Every row gives one point. Two turns around zero, p and q, are shown by what they do to some points. Write where each new point lands after one turn and then the other. Backwards means that the second turn is done in reverse. Each puzzle has new turns, and all numbers are rounded.

Turn p:
[ 2.3 -1.4] => [2.6 0.7]
[2.8 3.6] => [-0.7  4.5]
[-2.5  0.1] => [-1.8 -1.8]
[-3.1  2.3] => [-3.8 -0.7]
[ 0.6 -4.7] => [ 3.8 -2.8]
Turn q:
[-2.2 -1.9] => [-1.9 -2.2]
[0.5 4.5] => [-0.3  4.5]
[ 3.8 -3.1] => [ 4.3 -2.4]
[-2.1  0.5] => [-2.2  0.1]
Where do these land?
p, then q: [2.2 3.3] => [-1.5  3.7]
q, then p: [-4.0 -2.6] => [ 0.0 -4.8]
q, then p: [-1.0 -2.7] => [ 1.7 -2.3]
q, then p: [2.8 2.0] => [-0.1  3.4]

Turn p:
[-2.0 -3.7 -1.5 -3.3] => [-2.4 -2.4 -1.2 -4.3]
[ 3.2  1.8  1.1 -0.1] => [ 2.9 -0.8  1.5  1.8]
[-0.6 -1.8 -3.2  0.0] => [ 0.1  0.4 -2.8 -2.5]
[0.7 7.2 3.4 2.5] => [1.9 4.1 5.0 5.0]
[-1.2 -3.5  0.3  0.8] => [-2.5 -1.4 -2.4  0.0]
Turn q:
[-1.1  3.9  4.1 -1.0] => [ 5.4 -1.8  0.8  1.1]
[ 1.8  1.8  1.1 -1.1] => [ 2.3 -0.2 -1.8 -0.6]
[-0.4 -4.4 -1.4  0.4] => [-4.3 -0.6  1.0 -1.4]
[-3.9 -0.9 -2.3 -3.7] => [-0.1  2.6  4.4 -3.0]
[ 3.6 -0.5 -1.6  5.3] => [-3.4  0.1 -4.4  3.7]
Where do these land?
p, then q backwards: [ 2.2 -1.7  3.7 -1.9] => [-1.5 -1.7  4.1  1.8]
p, then q: [-3.4  3.5 -1.0  3.2] => [4.4 2.1 0.1 3.4]
q, then p: [-1.0  3.2  2.6 -2.6] => [ 3.4 -3.3  0.1  1.5]
p, then q backwards: [-2.1 -2.8 -1.4 -0.8] => [ 2.5 -2.7 -0.7 -0.9]
q, then p: [ 4.3 -2.2 -3.9  2.3] => [-1.4  5.1 -0.7 -4.0]

Turn p:
[-1.1  1.1 -2.0 -0.6  0.2  3.7  0.3 -1.0] => [ 0.8  2.8  0.1  2.2  0.3  2.5 -1.3  0.7]
[ 3.1  0.5  0.1 -4.9  2.1 -1.9  0.1 -1.7] => [-1.8 -1.3  2.6 -1.6 -0.9  0.2 -4.2 -3.5]
[-1.2  0.2 -1.7  2.5 -1.0  1.6  1.1  6.1] => [ 5.2 -1.3 -1.5  2.0 -1.4  1.2  3.6  0.9]
[-1.0 -1.4  1.0  2.7  3.5  1.4 -2.9  1.0] => [ 1.7 -1.1 -0.4  2.6  4.1 -2.5 -0.2  1.1]
[ 3.6  2.7 -0.9  0.5  4.2 -0.4  0.6 -2.3] => [-0.7  1.1 -0.9  0.2  2.5  0.0 -2.1 -5.6]
[-1.4  0.3 -1.1 -1.6 -8.7 -3.0 -2.5  1.1] => [ 0.8  1.5 -1.0 -4.9 -6.8 -1.7  0.6  4.7]
[ 3.0 -5.2 -1.8  0.4 -0.6 -3.9 -1.0 -1.0] => [-3.2 -4.0 -3.3  0.2 -2.6 -3.0 -1.9 -0.2]
[-2.7 -2.7  7.0  4.3 -1.7  3.9  0.7  0.9] => [-1.5  0.7  3.0  3.3  2.6 -2.5  7.0  4.1]
[-2.2  4.4 -0.6 -3.3  1.9 -1.3  3.5 -3.0] => [-1.2  1.5  1.5 -3.9  2.0  5.5 -1.6 -2.0]
Turn q:
[-3.2  3.7 -3.8 -3.3  4.3  3.5  3.9  2.4] => [-6.1  3.5 -4.8 -2.6 -1.9  0.6  2.0  3.6]
[-4.6  0.4  4.7 -2.6  0.4  0.3 -2.2  1.7] => [-5.2 -1.5  4.1  0.6 -0.2 -3.3  1.1 -0.2]
[ 4.6 -0.9  2.1  3.6  2.7 -0.5 -1.9  1.2] => [ 3.9  2.8  2.1 -1.0  2.8 -2.1 -3.3  0.7]
[ 2.9  1.4  0.6  3.1 -0.4  0.5  4.8 -1.9] => [ 1.3  3.3 -2.1  3.1  0.4  3.1 -3.2 -0.7]
[ 1.1 -3.0 -1.1  2.7 -0.6 -2.3  2.6 -2.2] => [ 2.6 -1.0 -2.7  1.8  3.2  1.7 -1.0 -1.9]
[-1.2  2.8  0.1 -5.7  2.6 -3.4  1.3 -1.0] => [-4.3 -0.8 -3.1 -2.5 -3.0 -2.5 -1.5 -3.2]
[-3.2 -3.0 -3.0  1.1 -2.4  0.8 -0.6  1.7] => [ 0.8 -2.3 -0.6  1.0  1.6  0.8  5.1  1.7]
[-2.0 -0.7 -0.7  0.6 -3.4 -0.8 -5.3 -4.3] => [ 2.1 -7.0  2.4  0.5 -1.6  0.9 -0.3  0.9]
[ 5.0 -1.7  0.1  0.5 -3.3  4.3 -4.4 -1.6] => [ 4.9 -0.1  5.6 -2.4 -1.1  4.1  0.0  0.6]
[-0.8 -4.2 -0.2 -1.1  1.0  0.3 -2.6  2.8] => [ 0.2 -0.8  1.9 -2.7  3.1 -1.8  3.3  0.0]
[ 1.2  5.2  1.2  1.0 -1.0 -2.6  4.2  1.1] => [-0.3  3.7 -2.8  4.1 -3.3 -1.5 -2.0 -1.5]
Where do these land?
q, then p: [ 2.8  2.1 -1.0 -1.2  0.4  1.2  1.4 -4.0] => [ 1.3  3.6  0.8  1.7 -2.0 -1.1 -2.5  2.1]
q, then p: [ 3.7 -1.3 -3.3  4.6  3.5 -2.5 -2.4  3.4] => [ 2.5 -3.1 -0.5 -1.7 -1.9 -1.5 -3.0 -7.0]
q, then p: [-4.4  0.8 -0.2 -2.7  2.4 -1.3 -3.9 -3.7] => [-1.1 -4.9  0.6  0.1 -1.5 -0.6 -1.6  5.8]
p, then q backwards: [-2.0  1.0  0.7 -3.9  4.3 -2.6 -3.0  4.6] => [ 2.8 -3.2  0.3  2.1  0.3 -1.5 -6.1 -3.7]
q, then p backwards: [ 1.5  2.3  3.5 -1.7 -0.2  3.5 -1.0  2.7] => [ 0.9  1.7  3.1 -3.1 -3.3  2.4 -0.2 -1.9]
p, then q backwards: [ 2.1 -4.8  1.3  0.5 -5.3  3.2  3.1 -3.1] => [-5.3  5.2  1.6 -2.0 -2.2  2.6  2.6  2.5]
p, then q: [-1.2  0.8  2.4  1.6 -0.9  1.1  2.7 -3.6] => [-4.7  1.0 -1.7  1.6 -0.6 -0.1 -0.3  2.0]
p, then q backwards: [ 2.3  0.3 -2.8  1.6  2.3 -2.2  3.1  0.4] => [-0.1 -1.8 -1.5 -2.3 -1.3 -2.8  2.9 -2.6]
q, then p backwards: [-2.9  3.3  3.6 -2.7 -4.7 -3.1 -0.2  2.5] => [ 6.9 -3.3  2.6  0.1 -2.2  2.0  1.3  1.3]
q, then p: [-0.9 -2.5  0.1 -0.2 -1.8 -2.2  2.1 -1.8] => [-2.7  0.4 -2.2  2.5  1.8  0.4 -1.0  0.2]
q, then p: [-1.0 -2.1 -4.2  4.1 -0.1  4.9 -2.0  2.7] => [ 4.0 -3.1  2.5  3.1 -1.2  2.2  3.0 -4.3]

Turn p:
[-2.7  0.8 -0.4 -3.2 -2.6 -0.9  3.0 -2.5 -3.0 -2.7  3.3] => [-1.9 -3.0 -2.0 -1.6 -4.7  3.5  0.0  0.4  2.1  2.8  1.7]
[-0.8 -0.1  1.1  4.9 -1.8 -2.3 -3.2 -2.0  2.8  3.2 -3.6] => [ 0.9  1.7  1.9  7.2  3.3 -0.3  2.1  1.4 -0.1  0.1 -1.7]
[ 2.1 -0.2  0.5 -3.8  1.0  0.7 -0.9 -0.4  4.7 -0.4  2.4] => [ 1.9  2.2 -2.6 -3.0 -1.4 -1.7  4.1 -0.9 -1.2  0.2 -1.2]
[ 0.1 -3.6 -0.3  0.5  1.4 -2.9  5.1  1.7  0.6 -1.9 -1.5] => [-0.2 -0.5  2.8 -0.5 -1.9  2.9  0.5 -0.7 -3.8 -3.4  3.4]
[ 4.7  2.9  0.2 -3.6 -0.8 -2.5 -4.0  4.2  3.1  0.7 -0.1] => [ 5.6  1.7 -4.0  0.1  0.0 -1.5 -0.4 -4.5 -1.8 -1.1 -4.2]
[-4.6  0.6  5.0  4.6  2.9  1.1  1.3 -4.7 -2.7  1.7  4.4] => [-3.0 -3.7  1.3  0.2  4.6 -0.1  3.8  1.7  5.4  2.9  5.5]
[-1.5  1.6  1.0  0.6 -4.1  0.5 -0.9  3.7 -1.2  0.4 -3.0] => [ 2.7  0.3  3.1  2.2 -0.9  0.6 -3.8 -1.3  1.7  1.3 -2.1]
[-5.0 -3.0  2.4  2.5  3.0  4.3  0.3  2.2  2.1 -2.0 -3.5] => [-1.4  2.0  8.1 -1.3 -0.1 -2.3  1.4  0.4  2.9 -3.1  0.6]
[-2.6  1.0 -0.2 -3.7  3.7 -3.4  0.7 -2.8  2.0  3.3  1.7] => [ 0.7  1.7 -4.8  1.3 -1.6 -0.8  3.5  0.5  2.1 -1.7  4.6]
[-0.5 -2.5 -0.1  0.3  2.3 -0.1 -2.3 -3.8 -2.6 -1.9 -0.5] => [-4.4 -3.1 -0.4  0.9 -0.4 -2.5  1.3  1.5  0.1 -1.4 -0.4]
[ 3.3 -4.6 -2.1 -4.4 -2.7  4.1  3.1  3.6 -3.0  1.5 -3.3] => [ 1.9  0.5  2.4 -2.9 -4.6 -2.9 -6.4  2.2 -5.5  1.2  0.6]
[ 4.4  3.7 -2.3  2.8  0.6  3.1 -0.9 -2.2 -2.0 -1.5 -0.5] => [-4.8  1.0 -1.8 -1.1  4.1 -0.2 -2.8 -1.0 -1.4  2.1 -2.8]
[ 3.0  3.2 -5.0  2.5 -2.9 -1.6 -1.3  2.9 -0.9 -0.3  4.2] => [ 2.0 -0.8 -4.0 -1.5  3.3  5.2 -3.3  0.8 -0.6  0.0 -4.1]
Turn q:
[ 1.0 -4.3  1.2  1.8  0.8 -4.0 -2.5 -1.3  2.1 -0.8 -3.0] => [ 0.4  0.1 -0.5  4.9 -1.0 -2.7  2.5  1.8 -3.9 -1.0 -2.1]
[-2.0  2.4  2.8  1.1 -3.5  2.4 -1.6 -2.7 -0.9 -3.6 -2.2] => [ 1.4 -1.6  5.4  1.1  1.2  1.2 -1.4  2.0  0.3 -3.7  2.8]
[ 1.3 -3.5  5.0 -1.1  0.4 -6.3 -2.9  1.2  0.7  3.3 -0.5] => [ 2.9  2.4 -1.6 -0.1 -3.9 -2.7  1.8  0.1 -7.1 -1.1 -2.7]
[ 0.0 -2.2 -1.6  1.2 -0.2  2.8 -0.3 -0.2  0.5  5.3  1.1] => [-3.3 -1.5 -1.2 -2.5 -3.2 -2.7 -0.3  1.5  0.9  2.2  0.4]
[-1.7  3.4 -0.8 -3.0 -0.3  0.6 -0.3 -3.5  2.0 -0.9 -1.0] => [ 0.2  1.9  1.5  0.5  1.1  2.9 -3.1  3.5  1.7 -0.7 -1.1]
[-3.0  6.1 -0.1  1.1 -1.6 -0.3 -1.8  4.5  4.7 -2.6  1.2] => [ 8.1 -2.7  1.0 -0.7  2.8  0.2 -2.6  0.9  3.1  1.8 -1.3]
[ 2.3 -2.7 -1.7 -1.8  3.6  6.7  2.6  1.6 -1.6  1.0  3.0] => [-6.1 -1.6 -1.1 -3.5 -1.2  0.6  1.2 -4.3  4.3  0.1 -2.1]
[-4.2  1.6 -0.2  1.4  1.3 -0.8  0.7 -0.9 -2.5 -2.7  0.7] => [ 1.4  3.1  1.4  0.8  2.7 -1.2  0.4 -0.6  2.7 -1.3  2.6]
[ 1.3 -2.8  1.7 -0.1  1.0 -5.7 -1.1  2.4 -1.8  2.2 -5.9] => [ 1.0  0.7 -4.2  0.3  1.1 -1.6  4.1  1.8 -6.9 -2.3 -0.3]
[-3.5  6.3  1.6  2.1 -2.7 -0.4  4.6  0.2  3.3 -4.4  0.2] => [6.7 0.0 3.5 1.1 2.0 4.7 1.0 1.6 4.3 1.8 2.8]
[ 3.0 -4.0 -5.1 -3.5 -1.5  2.5  1.5 -0.8 -3.1  1.3  3.3] => [-6.5 -0.5 -4.0  0.2 -2.7  1.5 -3.3 -3.9  1.0  0.4  1.3]
[ 5.3 -0.2 -2.9  0.8  2.8  2.4  1.2 -0.4 -3.5  2.0  3.2] => [-6.2 -0.1 -0.3 -2.1  1.1 -0.1 -0.3 -4.4 -0.4  3.9 -0.2]
Where do these land?
p, then q: [-0.8 -5.2 -1.2  1.6 -1.2 -1.9 -2.4 -6.2  0.1 -7.4 -3.3] => [ 2.8 -1.2 -0.6  1.0 -1.1 -0.8  5.8  2.3  2.9 -5.5  7.5]
p, then q backwards: [ 2.1  0.5  1.1 -1.2 -1.1  2.1  0.1 -0.1 -1.7  0.4  1.7] => [ 1.1  1.5 -1.2  1.1 -0.1  0.0 -0.9  1.9  0.4  2.5  1.3]
p, then q: [ 2.0  5.0 -1.5 -2.4  0.9  2.1  0.3  2.6 -2.1  1.6 -1.3] => [-0.6  1.4  0.5  0.8  2.1 -1.7 -5.7  2.3 -1.8  0.9 -2.4]
p, then q: [-2.2 -4.1 -0.4  3.0  0.4 -1.6 -6.1 -3.2  3.5 -3.4 -4.1] => [ 4.2 -1.1  1.0  2.7  2.6  1.2  8.0  1.7  0.9 -2.0  3.9]
q, then p: [-1.7  0.1 -0.2  0.6  0.6  1.7  2.5  4.2 -2.6 -0.1 -1.2] => [-1.2  1.2 -2.1 -3.4 -2.4  1.1  2.3  0.8 -1.8 -1.1  1.6]
p, then q: [ 0.9  0.5  3.2 -3.5 -0.2  3.7  0.0  3.7 -1.3 -0.1  3.0] => [-1.3  1.9 -2.1  0.4 -3.3  2.4 -2.7  0.7 -4.1 -0.2 -3.2]
p, then q: [-0.4 -0.6 -1.6 -5.6  2.0  0.2  2.0  2.5  0.4  3.6  0.8] => [ 1.1 -0.7 -1.3  1.1  0.5  2.4 -5.6 -3.5 -1.8  2.2 -0.2]
p, then q: [ 1.9 -2.3  3.4  1.9  1.3 -2.1 -0.3 -2.2  2.6 -7.2 -4.9] => [-0.2  3.8  4.3  1.6 -0.9  1.4  4.7  1.9  1.0 -4.1  6.1]
q, then p: [-1.7  1.8  2.8 -1.4 -0.7  2.3  2.1 -1.2 -0.5  2.3 -0.9] => [ 2.3  0.5  0.4 -3.3 -2.8 -0.7 -0.1 -2.0  1.1  1.9 -0.5]
p, then q: [-0.1 -1.6 -2.3  5.1  3.2 -3.2 -1.4 -4.1 -0.3  5.2  5.6] => [-0.9 -0.4 -4.8 -0.4  2.9 -2.4  4.1 -5.2  5.9  2.8 -2.5]
p, then q: [-3.1  3.1 -3.2  3.7  0.7 -3.8 -0.4 -2.6  2.0  1.4  6.5] => [-2.4 -3.6 -2.1 -0.8  1.8  1.0  2.0 -0.4  7.9  3.0 -3.2]
q, then p: [ 2.1 -0.6 -2.0 -0.6 -2.5  3.1  2.7  3.2  2.8  1.1 -2.7] => [ 1.2  1.4  2.6 -2.7 -2.3 -0.9 -0.7  5.3 -2.3 -1.3 -0.1]
q, then p: [ 0.9  3.3  1.9 -1.2 -3.5 -2.7  1.0  3.6 -2.8  2.6  0.9] => [-0.6 -2.1 -5.2 -3.1 -1.1 -2.7 -2.2  1.2 -1.4  2.6 -0.4]
